Each row is a point. The last column is the point's height on a tilted bowl or saddle (a function of degree 2), plus a little noise. Count its main directions that bend up, bend down and stay straight.

Points, 10 rows:
3 -34 -25

-29 -14 -20

71 33 85

8 23 -1

34 1 -6

-21 -91 44

-49 -11 -11

-4 -18 -24

-8 21 -11

33 32 32
Directions: 1 up, 0 down, 1 straight

Points (12 x 3):
-2 7 6

-95 -18 -95

-16 -55 -29

15 -2 6

3 -40 -10

55 -20 -19

-32 10 -6

20 50 -15

8 -32 -4

28 -32 -8

-28 -22 -11

-19 -13 -1
Directions: 0 up, 2 down, 0 straight

Points (10 x 3):
5 18 2

-95 -46 95

28 -12 -3

27 27 9

40 -13 -4

3 -32 2

-12 -5 3

27 -43 -4

-17 23 4

7 -23 0
Directions: 1 up, 0 down, 1 straight

Points:
4 31 -38 4

-57 31 35 68

16 36 12 10

42 -13 47 16

-20 -64 -33 92

-34 53 -49 -6

6 -4 60 63

-27 -13 -15 -2

-40 56 -57 -1

24 -8 -18 -7

-24 12 -28 -12

7 -12 -36 15

25 -3 -28 7

-46 6 -18 -6

-42 76 -28 -11

-52 32 17 21

-60 -32 -4 53

17 -5 45 21
Directions: 2 up, 0 down, 1 straight

Points, 16 rows:
-88 44 6 93

44 45 38 35

-25 -7 71 47

-54 -48 -25 48

39 -26 20 14

-14 -93 -20 36

1 2 41 12

-20 57 9 25

32 15 -3 12

-3 14 -24 14

18 -8 -7 5

-19 20 -27 22

42 -27 5 15

32 -1 -8 10

36 -3 -19 16

-6 -18 68 36
Directions: 3 up, 0 down, 0 straight

Points:
-1 0 7 27 25

-8 -38 -3 33 17

-45 35 58 24 -82

-21 10 -73 -8 -15

-71 -15 16 31 -55

77 25 29 42 40

-17 24 6 -17 0

54 -21 48 -22 27

20 -16 25 19 29

42 -22 41 -17 27

10 19 -21 -57 -6

48 37 19 -26 0

-27 36 15 -15 -18

-19 -38 -29 -23 -12

31 -22 -25 0 28

46 -23 -8 54 64

12 -12 60 2 -11

-14 28 -7 -35 -4

-2 18 48 87 -10

55 -22 -55 -9 -2

-47 33 -9 -4 -9

-76 -8 38 -53 -88

16 26 19 34 23

24 -20 71 -62 -21
Directions: 0 up, 2 down, 2 straight

Points, 25 rows:
-8 -8 -74 -63 -33

-14 -4 -84 -4 -22

20 66 -8 67 -85

15 -52 8 15 -12

17 16 39 -38 -16

24 -54 3 1 -10

-4 22 55 31 -39

-71 0 16 26 -37

36 -14 34 -24 -13

11 -52 48 -35 -35

62 41 1 -6 -35

-51 -23 -6 33 -20

63 7 37 -2 -40

-6 -9 3 12 11

47 24 -44 20 -28

57 20 14 45 -53

18 12 43 -22 -14

-9 -33 -30 -1 10

26 -49 22 36 -37

46 28 -39 29 -34

13 -27 78 -51 -65

-9 29 -5 22 -3

4 46 37 -14 -22

-5 -8 -26 17 8

37 73 -26 -14 -46
Directions: 0 up, 4 down, 0 straight

Points, 23 rows:
-34 -15 -49 -95 -25

72 13 9 30 33

-21 -38 70 59 -16

49 -10 80 38 -76

-3 9 0 -25 -8

41 11 9 13 -3

-15 19 -23 -2 -21

31 6 -43 34 19

10 41 11 -36 23

19 25 1 49 -3

1 -6 -53 -5 -34

-28 20 38 -36 43

35 -38 -2 24 15

14 -31 37 13 -22

12 -41 4 11 1

-12 -32 7 52 34

20 0 -33 50 30

1 4 -81 69 63

3 3 -51 -12 -38

65 -15 -48 41 84

-17 -3 43 63 -13

-3 15 33 6 -15

-41 31 -6 2 1
Directions: 2 up, 1 down, 1 straight

Points, 46 rows:
-11 25 6 38 29 -32 -45

1 -24 -29 1 -31 -64 -8

-5 -1 66 -11 -19 14 12

-5 -3 16 7 -5 12 6

61 22 -50 4 -22 40 -36

9 43 18 82 -26 32 24

-24 39 28 -40 21 34 29

17 -30 12 0 -2 28 10

42 31 14 -69 6 47 -46

-16 -38 -10 48 -2 8 2

69 20 27 28 0 -8 -27

33 7 -34 -24 5 -14 16

-18 -5 -10 -95 44 21 42

21 5 24 -7 37 13 5

54 -3 -15 8 14 0 15

9 9 -29 -8 42 -13 3

4 30 26 16 41 33 10

20 5 -22 -16 30 -68 -36

-20 15 15 -43 2 -2 17

-27 20 7 46 27 -40 -60

28 28 54 18 13 1 -18

-53 6 -49 46 -50 9 -34

-44 -35 -27 -2 -7 36 -46

21 -49 54 39 -5 -44 7

16 -27 -10 48 -9 10 26

-1 -46 -22 9 61 -11 9

8 14 56 60 4 46 45

-61 4 6 25 -35 27 -8

-42 -13 59 5 30 27 22

-42 33 0 25 -11 28 15

3 21 4 -18 -57 0 -6

27 -11 0 -45 -64 62 -95

21 33 -6 -20 -48 41 -43

32 -21 -5 -64 -15 73 -83

33 6 -10 -17 6 -18 4

24 41 -6 -41 86 -32 -41

23 -7 -73 14 64 -13 24

-61 -40 18 -5 -2 -22 -45

7 18 51 -23 24 42 7

37 -2 2 2 -3 -83 -54

-32 13 -16 23 -6 0 -5

14 8 -6 -60 -22 37 -22

-46 8 -57 19 43 -1 -19

23 7 -39 -17 21 6 13

-31 -45 2 3 -37 8 -26

39 36 -24 19 -26 -8 -18
Directions: 2 up, 2 down, 2 straight

Points (41 x 7):
50 -15 -8 -21 -52 20 47

-38 -1 25 -52 -32 -33 29

24 63 12 10 16 33 26

-26 2 43 11 -17 -25 30

7 -39 5 61 -18 -12 15

67 -34 83 -27 -25 -3 95

6 27 34 -39 27 -8 14

23 -24 -16 -32 -4 21 5

-20 -47 51 -51 26 49 78

-35 -50 -19 18 9 -7 42

44 17 -14 -37 36 -29 16

15 -39 -3 -4 -16 20 28

-17 7 -23 29 -5 13 5

28 53 -24 13 -23 13 18

-7 -6 8 15 10 -8 12

-16 -8 -16 24 7 -6 11

10 77 2 -24 8 28 16

-24 -42 -42 9 6 14 34

44 43 22 43 0 -5 18

17 41 -8 25 38 44 29

11 -26 2 -24 -15 25 19

-37 53 -53 -33 -29 -16 -12

20 -28 7 -54 -4 12 3

-22 1 -14 -41 -5 17 -1

-6 -26 19 -16 -27 -15 33

95 -16 9 -10 2 28 37

13 0 -13 -42 -16 -4 0

4 -3 32 22 -34 58 54

18 -40 31 39 41 -19 27

-19 -3 -69 31 -21 -12 20

12 -9 37 -6 34 36 34

2 14 -27 14 -5 -19 5

-83 6 -25 11 -28 -28 9

-73 68 -11 -17 -3 -20 3

38 2 -46 -11 -10 36 17

34 -28 -38 16 7 14 29

-50 11 49 13 11 -29 45

19 56 42 23 32 -31 24

14 -48 -19 -45 -3 -20 15

65 37 39 -24 -33 27 57

-15 -12 22 3 94 -9 76
Directions: 3 up, 1 down, 2 straight

Points:
11 -41 26 4 -69 39 -40

-14 -25 10 -4 -35 -32 -11

-17 1 -45 -43 62 53 -45

4 -2 19 43 2 11 10

36 -30 4 -1 -21 -80 -42

4 -84 31 39 30 -95 -95

-5 0 -44 12 8 40 11

-66 -30 -9 27 50 11 -8

-29 29 47 -17 13 -9 -6

9 2 -42 -4 -8 32 13

15 -13 -25 -13 -1 -39 -3

15 -72 -27 -42 49 -25 -53

59 -25 -84 -14 5 74 9

69 -22 -18 -11 -14 -1 3

-38 23 -25 17 4 27 8

15 -70 36 44 -3 -12 -14

-18 56 -28 40 6 12 11

-13 22 1 10 -14 32 1

50 -7 -65 -20 5 -72 -23

-25 -28 -20 -35 -3 -44 -9

-9 17 -3 -17 -24 -29 3

19 25 5 -10 11 -11 3

-15 38 -11 20 -1 13 9

-22 -49 -75 -27 20 21 0

-27 31 -7 26 22 10 5

-66 22 54 -45 -21 30 -29

13 25 -6 -15 9 26 0

-66 21 -2 25 10 -16 12

5 34 22 -11 -6 -26 0

-19 -21 -18 0 31 21 -1

12 42 -43 4 10 -9 11

-30 -14 17 -8 -52 37 -21

11 -31 13 -14 -2 16 0

3 45 29 -36 -34 -55 -15

11 50 14 16 -30 -19 1

27 -12 30 19 -23 34 -5

35 1 -3 44 41 -8 -1

5 -4 56 -18 -7 13 -12

-28 11 -37 38 30 -75 -12
Directions: 0 up, 2 down, 4 straight

Points (75 x 9):
-39 -55 -32 -4 -32 -16 11 -51 35

-1 -25 -3 41 -15 -22 -43 42 31

13 -13 -11 -25 12 38 60 10 39

25 -23 69 -34 34 -6 19 6 23

5 19 -33 1 -17 -21 -24 15 6

-34 62 52 27 -13 -15 -47 -29 75

26 -28 32 17 -17 11 -15 -41 26

-6 12 -10 -18 -14 25 -32 6 16

-5 16 23 32 -19 -14 21 15 35

28 9 -23 50 10 25 24 1 36

-1 2 9 14 -11 5 -25 -18 14

49 14 -11 -42 -18 20 0 -43 44

-20 1 -7 -13 -16 15 39 -7 27

25 -6 -37 37 0 10 30 42 31

-28 -19 25 0 2 -25 61 0 49

10 38 -46 36 14 15 -46 -14 34

22 -40 10 6 -19 16 -22 8 17

-14 -47 -20 33 48 22 -16 -9 23

2 0 31 -43 -29 -20 13 22 43

6 12 1 -24 37 23 -8 -27 20

3 -6 5 30 -16 -24 -16 14 17

17 -16 2 -10 -1 11 -36 12 13

-17 -20 -35 -50 -1 -44 15 -34 56

-24 21 -5 44 23 34 14 3 42

-42 13 1 40 25 -23 2 8 35

18 -4 14 -10 31 11 -74 -19 44

-9 42 2 42 19 -44 -30 4 42

6 9 30 -9 34 28 69 -41 51

-4 -25 -25 -31 9 -6 -55 28 24

13 -10 1 6 15 0 16 5 5

4 -13 -43 -3 -50 -20 -1 6 20

19 61 17 -43 -10 4 -26 8 35

36 1 -3 -18 -10 -19 -16 -5 15

-41 34 2 -32 25 3 44 -23 61

-15 13 -25 -3 3 9 14 3 10

-47 -45 62 20 -12 -24 25 -27 33

-56 40 -12 5 -36 -30 -25 41 35

52 -15 -25 -21 -2 27 -53 -18 49

15 -20 -23 -9 66 21 34 -4 37

-8 -46 9 -1 -37 -15 -26 16 21

14 -14 34 8 16 -8 10 22 14

7 -18 10 12 26 29 -9 -26 13

37 -6 24 -2 -36 25 67 -32 55

41 8 -2 12 -4 -30 19 17 19

27 13 6 -9 30 -13 68 13 42

1 46 -4 -37 5 1 -33 39 25

-18 -23 19 38 -8 -41 -19 -23 30

18 -2 -3 15 42 32 2 9 17

11 -19 12 5 7 -22 31 20 20

-51 24 9 -1 -9 -6 -27 39 26

26 18 4 -28 17 -22 35 29 28

-22 -21 -25 -7 25 -29 -42 29 16

13 13 4 38 23 -33 19 -13 34

-7 15 37 37 -5 2 -35 -22 33

32 22 37 -33 -19 23 -20 -52 51

-54 -3 11 3 -1 12 8 -8 19

13 13 -28 13 -27 6 14 11 13

11 -1 0 -49 -32 -8 48 16 49

-95 -37 35 8 -11 35 -16 -47 36

26 20 26 -39 12 -68 -3 28 61

20 31 12 37 12 -15 4 -40 36

-7 -20 2 16 -28 14 -10 -14 13

55 -14 -8 -19 4 -3 -14 -14 18

-17 -9 13 -47 0 42 57 -31 58

40 35 -46 -13 37 -34 1 -22 33

22 -28 -24 -48 -3 8 42 50 47

37 -40 29 21 10 24 -44 -26 34

11 -2 10 9 34 20 3 -37 17

-38 22 -21 39 49 3 -12 41 41

-22 -20 11 11 -11 -19 -14 16 10

33 4 -11 -13 -46 -9 -19 11 27

-18 -4 35 -13 11 18 9 51 36

22 2 30 -53 12 12 -44 -21 44

-34 52 0 -17 39 -15 20 -27 56

16 -40 10 -17 41 8 22 28 21
Directions: 6 up, 0 down, 2 straight

Points, 69 rows:
25 -7 -9 -18 6 27 -17 38 21

30 -18 9 -31 -25 -25 18 -12 7

21 -17 -17 55 -8 -8 -50 -25 17

31 15 54 -24 31 41 -23 42 42

-9 -56 32 29 -16 3 33 -46 25

-4 31 -24 -95 49 9 -32 -40 95

12 8 53 60 -50 -69 -32 18 19

-39 69 -43 0 14 19 -12 32 8

-16 -19 14 15 32 -18 39 58 31

2 -11 -13 25 5 14 23 25 4

-38 -23 -12 20 -2 22 15 -27 3

0 23 12 -7 12 15 -18 -66 38

-16 -38 21 -1 16 -87 -23 -11 33

-10 28 6 21 8 -4 26 19 0

-42 -53 -45 15 -70 -52 31 -35 51

-3 -92 -47 -51 10 0 -12 36 24

3 -18 16 -27 17 -7 13 -54 28

-18 -24 -8 -42 29 -44 21 -7 39

37 61 -28 -33 -2 22 -36 40 76

20 -25 -30 -19 -23 25 -3 -30 2

-3 -11 15 14 -8 17 -33 24 4

-41 -2 -3 31 61 -5 -10 43 -8

2 -35 -12 8 -48 45 -11 -42 13

-19 24 8 -26 -6 6 -18 47 8

36 -14 27 13 2 1 -43 38 13

35 -38 38 -24 34 8 -11 -20 15

34 -38 11 28 19 -36 -28 29 3

-39 -28 19 14 -29 -19 33 20 16

-44 49 -52 -21 -44 -43 18 21 -3

16 -24 -30 35 48 55 -40 47 -20

9 11 -29 -4 -6 10 22 8 5

-40 -29 -18 -29 44 1 -58 27 -4

26 -18 -47 18 -3 58 5 3 -10

14 -8 -13 -11 39 11 19 5 11

10 -19 -25 19 -3 5 -12 24 4

23 -23 -32 -8 13 -38 -38 -51 22

0 -47 -23 54 24 40 -22 -46 -17

1 20 -12 15 9 -50 11 -55 20

-3 -8 33 -46 -10 61 -22 -32 55

-87 -46 55 0 -29 59 52 -28 63

-21 -7 41 3 -12 -16 -42 19 -3

15 -5 1 1 -17 -13 9 -22 3

-46 1 3 12 -38 35 -5 -39 12

56 13 -6 0 71 -12 7 -44 44

-24 -8 -46 4 -12 35 -65 2 17

85 32 -2 4 -15 -35 -5 -26 29

10 8 9 -12 23 -2 -28 7 8

-3 29 -11 4 69 28 14 -47 45

-15 -4 -31 -4 -79 7 -31 15 42

13 2 -17 -26 11 -56 -43 -7 21

51 21 -1 -22 -64 -55 30 39 17

-26 3 -4 19 -33 -26 -5 52 9

-16 -17 -47 22 25 49 -16 -15 -12

4 -34 1 -6 -16 19 33 -32 -2

17 22 -21 -12 32 -1 19 -10 20

-17 54 -44 35 31 -6 14 14 21

-74 0 -42 -3 5 26 -35 -34 20

19 -30 -7 8 -3 -13 32 3 2

15 4 -17 14 -12 -58 43 6 10

38 59 -27 -29 5 15 8 27 53

-3 -38 11 -10 -20 -42 -17 -7 20

-24 -19 2 1 -29 -68 -26 -21 26

54 31 33 46 24 33 29 35 61

20 26 -17 -36 17 -11 -46 -38 41

-30 1 -20 -2 -7 19 -32 -37 17

-31 -17 38 -6 66 14 14 13 21

8 -38 -25 23 19 21 16 6 -12

8 23 14 -4 -10 -21 27 -3 -3

7 23 33 14 -17 -8 35 -22 -3
Directions: 5 up, 2 down, 1 straight

Points:
-34 19 10 -10 24 -20 27 49 35

40 -26 8 -39 35 44 -18 50 60

0 1 -24 -1 1 3 -12 -8 -6

10 -41 24 -18 -3 1 -25 26 18

-7 16 9 3 -3 -12 -18 -41 1

-40 28 14 -2 -33 -13 -7 33 41

40 -17 43 -13 23 1 -44 -20 23

-6 1 7 -12 -80 -4 16 7 -12

-23 -6 18 -12 13 30 -11 5 1

46 10 -36 5 38 -10 10 22 0

6 46 -36 2 19 -10 -21 -36 -9

23 39 -7 -32 -36 11 -22 -31 15

15 29 -27 -24 -18 7 34 -23 3

37 10 45 35 -29 -1 13 27 23

4 9 16 -32 -15 -9 -16 32 14

-11 2 -38 3 12 10 -19 -21 0

9 -7 -51 -1 -29 -20 15 10 29

12 7 -34 -20 53 20 -28 19 3

11 -7 0 28 9 -12 -40 -16 14

42 -17 -18 -19 4 5 -53 36 49

-11 46 -8 -26 40 33 25 61 45

4 -5 22 54 -24 -39 13 -2 44

21 -13 18 -16 7 5 17 7 -12

60 13 5 45 -14 -46 -31 7 59

-8 -7 16 27 -11 -30 -32 -6 31

5 1 -7 -5 -1 40 -16 6 0

-37 -18 53 -63 40 -14 33 -15 39

-14 -3 -24 -14 10 42 8 11 8

29 -20 -36 -3 -4 2 -9 -20 9

-15 12 2 25 7 -37 14 -33 8

-13 10 12 -25 -14 45 4 -17 -19

37 -65 37 19 -29 8 9 8 -4

-29 18 43 -6 -13 31 -15 56 51

38 30 -13 28 -9 -62 51 -46 51

-33 41 -64 10 33 33 43 20 35

8 -13 30 33 21 -19 -19 26 39

-15 7 8 53 -1 34 12 -16 20

-53 25 35 -13 27 23 -12 20 39

-14 17 21 -31 72 -21 6 -8 -2

-11 39 10 41 4 -37 25 15 35

23 -20 25 34 18 25 19 16 18

35 13 -1 -6 5 4 58 11 6

4 -11 3 11 -24 29 -22 23 11

14 -87 14 -8 -6 -10 12 -23 16

13 -8 18 -1 26 13 13 17 -1

-9 -10 -27 -19 -11 95 20 18 45

3 -2 -52 -26 -5 29 33 26 37

-61 49 34 -5 65 -1 -18 -15 39

-3 -6 -13 11 -23 2 41 -5 -5

-7 5 19 18 -49 17 29 -56 -20

15 1 -5 -4 43 44 19 -2 3

-9 -7 -16 4 -59 10 6 49 37

21 19 1 -6 31 -35 30 16 -1

-13 21 -29 -35 48 -2 38 -48 1

9 13 -33 -33 18 47 29 21 27

3 36 -28 11 -21 11 1 2 8

19 -5 0 -7 -15 -3 -54 -10 21

10 15 41 2 13 1 -26 -17 5

-35 -23 19 25 -91 -38 -35 -21 70

-18 -11 27 -12 27 -3 -16 37 30

-12 25 -14 -68 -10 -18 0 18 31

-19 21 -32 -22 3 -52 4 -14 11

2 -22 -32 37 22 2 -45 -55 31

37 3 42 -16 -16 -34 -61 58 95

-15 -26 3 13 4 -21 9 -6 4

47 4 17 13 -4 -15 16 -39 0

5 18 44 -9 -20 -8 39 6 -11

24 6 -40 -31 -8 0 23 26 24

-10 -10 -8 -22 39 -3 3 -34 -9

-21 -8 -7 -14 -39 6 16 26 4

-7 12 -17 25 -22 -1 -24 -40 15

-1 34 33 20 13 15 30 -7 1

-43 19 -63 26 5 -5 0 26 35
Directions: 7 up, 1 down, 0 straight

Points:
-29 -3 -2 14 -36 2 9 -17 13

-66 -9 -1 -6 -35 9 -31 -11 37

0 -66 9 25 19 -42 16 -13 -14

25 -6 34 -21 27 -46 62 -11 2

-24 -14 30 -31 8 -50 4 -3 -59

-21 -30 -8 -33 18 21 -40 -38 -34

-75 -22 -30 27 25 -24 -37 -19 95

-26 -25 -42 -22 -48 -36 -10 0 39

-5 -17 -6 4 71 -6 4 74 31

8 -43 -3 -10 6 -1 -13 1 -41

0 19 10 -15 -58 9 -24 -6 22

17 11 56 24 6 -8 8 -15 4

-13 16 35 -52 27 -61 6 -4 -25

-65 32 -26 5 17 3 -24 20 20

37 -4 40 -1 -34 43 -15 -25 19

-5 -31 28 30 -14 -7 -49 -38 -8

49 4 12 39 43 19 -45 2 36

22 -27 9 18 16 49 -18 17 -30

4 0 22 -21 35 -8 -14 7 -5

-10 -11 35 -10 7 6 21 -22 -17

9 -23 61 -18 -21 13 -20 4 -32

9 4 4 4 3 7 5 17 -15

20 8 18 -34 14 -19 4 -10 2

8 -10 2 17 -3 -25 8 -51 16

-23 1 74 14 -8 43 -49 -18 44

5 55 -9 32 4 -5 -4 -23 37

20 -38 -1 -43 8 4 -1 13 -47

-5 28 38 34 -11 15 41 -32 27

22 -69 41 -57 25 -21 -11 15 -68

-26 43 -34 -5 28 36 -4 -26 -32

24 32 -41 21 -31 34 -17 30 -17

2 34 -37 40 16 -13 -41 -4 41

18 10 -15 30 -10 -6 -57 -28 27

-14 -5 -33 -15 -5 -13 10 17 -24

-24 -31 46 -5 10 31 32 52 -14

-10 29 8 0 15 14 22 16 6

-2 15 -28 -9 6 14 -14 -26 -18

-1 -8 -34 -30 -65 12 41 71 -28

29 4 -36 -74 37 -9 -17 14 -23

-20 -30 29 -38 6 -12 -17 43 -65

21 -45 -23 11 -42 -18 24 79 -53

10 -24 38 13 24 20 16 18 -7

2 55 -24 15 16 54 -23 -18 -24

18 41 3 -3 10 -16 23 -2 23

31 -25 18 52 -21 48 9 55 -23

-28 11 -8 24 -16 41 11 30 -2

-19 -15 -41 -16 -31 13 -30 -3 1

1 30 -45 -26 11 -9 -16 -28 -5

-6 -11 -27 36 8 35 28 18 -24

-17 -24 -13 16 -24 -74 47 61 -53

7 -64 16 15 21 47 11 38 -50

9 -30 5 36 -35 27 11 -22 -2

36 -8 25 17 2 26 48 42 1

-27 8 -24 -14 45 -33 40 13 2

-36 -12 31 37 -30 -47 31 -38 -23

-10 -74 -69 -11 29 -7 39 -18 -13

-22 -28 17 23 -54 -3 3 -1 -19

95 -11 7 -48 8 12 -87 27 71

-38 -5 1 -16 23 31 -6 -25 -13

-23 -4 11 -6 -18 -24 -15 16 -38

-19 31 -43 -14 -14 26 -46 -10 -14

-36 -17 14 -16 21 -1 -1 -42 -9

41 13 -20 44 0 -62 -5 -9 80

45 16 20 -32 28 -10 24 -45 37

15 -16 -18 -25 17 -7 24 -10 -27

34 1 -11 25 -12 8 11 0 -3

-39 5 19 -73 -3 47 -31 -2 9

-21 31 -21 0 41 39 12 -16 -24

15 11 36 -30 -9 36 6 -11 20

1 -9 15 21 51 -4 -2 26 24

-6 0 29 -84 -3 -33 25 25 -26

-16 5 1 1 81 28 12 -31 11
Directions: 3 up, 1 down, 4 straight
